Rows are points. Examples show where two turns around zero, p and q, send a point. Where does a point land after both, in the order given? Backwards means that the second turn is done in reverse. Each puzzle has new turns, and all numbers are rounded.

Turn p:
[-25  -9  38] -> [-32  32  11]
[ 19  -8 -25] -> [ 15 -21 -20]
[-13 -26 -40] -> [ 28  11 -39]
[14 54  2] -> [ 17 -23  48]
[ 3 31 43] -> [-26  -1  46]
[  1 -41 -18] -> [ -1   3 -45]
Turn q:
[-21  18   5] -> [-12  -9  24]
[  2  31 -14] -> [-33  -7   0]
[ 7 27 17] -> [-23  19  14]
[ 12 -76  -7] -> [ 68  -2 -37]
Where do these land?
q, then p: [10 14 36] -> [-2  3 40]
p, then q: [-15 -23  47] -> [-16 -29  43]
p, then q backwards: [ -9  16 -28] -> [ -8 -31  11]
q, then p: [ 14  -7 -55] -> [ 30   7 -48]

Turn p:
[ 16  -2 -20 -40  -2 -13] -> [  5 -25  35 -14 -17  -7]
[ 29 -16   9   3 -12  27] -> [ -8 -35 -24  14  -4  -2]
[-22  28 -25  52   3  13] -> [ 26  25 -12  14  52  19]
[-20 -43   7 -11  16 -19] -> [ -7  13 -12 -43 -19 -22]
[-36  29  -3   3 -14   2] -> [ 1 26 11  0 10 38]
[  6  37  -1  18 -28 -18] -> [27 15 11 36 -6 20]
[ 28 -33  33 -25  37   7] -> [-44 -19  -9  -7 -17 -47]
Turn q:
[ 55 -28  -1 -36  -7  21] -> [ 14   2 -13  16 -65 -28]
[-27  47  -3   6  -6  30] -> [-11 -11  28 -46   5  28]
[-34  -2  -8  20  28 -11] -> [  2   7 -14 -16  45   1]
[ 31  34 -23 -20  -6 -43] -> [ -3  22 -19  26 -23  54]
[-33 -31  10   5  -4 -17] -> [ -6  16  10  14  35 -26]
[-10   0  -5  26 -14  13] -> [-23 -20   5  -8  11  -5]
[ 18 -21  30  -1   9   6] -> [ 28 -14   2  15  -7 -23]
Where do these land?
p, then q: [-6 21 18 11 30 19] -> [  9   1  -5 -22  37  14]
q, then p: [  1  20 -21  18 -48 -13] -> [-18  23 -30 -22  17  33]
p, then q: [ 12  -8 -17   1  21 -13] -> [17 10 -8 24  2  7]
p, then q: [-18   2 -10  -9 -20 -27] -> [  4 -11  21   4 -32   7]
q, then p: [38 19 76 15  5  4] -> [  2 -37 -62  20 -25 -40]
p, then q: [ -3  17 -20   3  14 -16] -> [ 28 -10   1   9  -1  13]
q, then p: [-17 -30  -4   7  22  15] -> [ 12   8  31 -11  -9 -24]
q, then p: [ -7 -42 -22 -47 -24  31] -> [ 23  40  33  15 -40  31]

Turn p:
[ 15 -18 -31   7  20  -4  33  13 -33] -> [-12 -37   4 -15  -5 -16  -3  -5 -47]
[-28  23  10  -2  -9  15  19  10   0] -> [-19   3  -6 -21 -10  26  -3 -16  17]
[ 23   5  31   6  13 -25   3 -21  29] -> [  6  -1  -9   6  33 -24  31   9  28]
[ 28 -16  15 -28  -7   8 -23  -7 -13] -> [ 16  12  -2  28 -24 -32   1  -9   3]
[ 28  46  26 -14  19 -10 -29   3  12] -> [ 29  -6  21  -8  -1 -25   6   2  56]
[-36 -19 -29 -11 -11  22   6   6  18] -> [ -2   5 -31   1 -11  38 -25  10 -18]
[ 25 -15   8  14  -9 -28   2 -21  31] -> [ 6 -2 -7 26 30 -7 35 21  3]
[-27   1  11  34 -26  20  -7  32  17] -> [-19   3  12  20  16  49 -20 -18  14]
[ -1   2 -31  16 -19  15  18 -14 -14] -> [  7  -1   4 -11  -8  26  16  -9 -36]
[ -3   4 -11 -27   1 -22 -10  -5 -26] -> [ -4   9  11 -11 -29 -21  -1  22  -7]
[-24 -12   0   6  29  10 -12   3 -22] -> [ -6  13   4 -17   9 -13 -37  -8 -14]
Turn q:
[ 12  18  -9 -22 -37  -8  -3  50  20] -> [ 18  13  -9 -25   6  44  14  17  41]
[ 30  -6   9  11   7  12   2 -15 -15] -> [-15  14  -3   7  -5  -4   8 -31 -15]
[ -9 -20  -7  26   1 -13  -3 -14 -20] -> [ 15   0  20   9   0 -29 -10 -18  -4]
[ -2   8  10  32  28 -21  -8 -13 -21] -> [-16  20  26   1  13 -36 -10  -4 -14]
[-19  -5  15  23  15   7  14  -3  15] -> [-13 -16  23  17   9   6 -17   4 -12]
[-16  16 -20 -76 -13 -11  15  28  22] -> [ 13 -30 -30 -42 -21  25  24  51  24]
[ 15 -19 -11  27  31   5  -9  -6   7] -> [-28  -6   5  16   9 -20 -13 -27  13]
[  4  -6  22  13   6 -16  -5 -31  11] -> [-13  12  15  31 -15 -15   3   6  -9]
[ 15  -3 -17  16 -20   6  18  -7  -5] -> [ 14  -5   6   7  10   5  22 -26   0]
[ -1 -19   2   0 -12  12 -23  -1   0] -> [ 13   6 -15  13  -9   2 -18 -10   7]
[-15  22  -3  16  15  14 -15 -29  -3] -> [ -6   2 -12  21  26 -22  -6   9 -24]
[-15  14   8 -66 -21  14  16  41 -12] -> [ 21 -11 -28 -56 -21  43   2  28  -7]
Where do these land?
q, then p: [-26  -4  -6  -6   4 -14 -16  16  21] -> [  4 -14   1  27   8   6 -21  12  18]
p, then q: [-23  -2   5  12 -27  21  22  12 -13] -> [ 21 -15 -19  17  10  -3  -9   3 -35]
q, then p: [-21 -17  19  21  20  25   5 -13 -30] -> [  1  39  31   2  -4 -30  -5   1 -15]
q, then p: [ 11 -15  -8  23   2   2 -14  16  24] -> [ 17  12 -11   1  32  13  -5   4  14]
q, then p backwards: [-4 19 20  2 38 -1 17  3 -5] -> [-21 -10  -8  16   6 -26  16   8 -26]
p, then q: [ 20  36 -40 -17 -16 -14 -19  -6   4] -> [  1  17   4 -12 -19  54  12 -23  10]
q, then p: [ 21   9 -15  -6  -3 -42   2 -18  -5] -> [-28 -21 -10 -10   1   5  32  13  16]
q, then p: [ 15 -14  -6 -21  20   6  18  -4 -19] -> [-13  20 -17   0 -22  -1  11  14 -19]
p, then q: [-16 -12  21   8  11  28  29 -19   6] -> [ -3 -26 -22   1  12 -36  18   7 -11]
p, then q backwards: [ -7 -25  29  22 -30  18 -21  41  17] -> [ 12 -21  16  44  -1  26 -15   0  44]
q, then p: [ 30  26 -20 -38 -18 -28 -24 -26   1] -> [-12 -51  -3 -21 -13  31  30  22  -2]
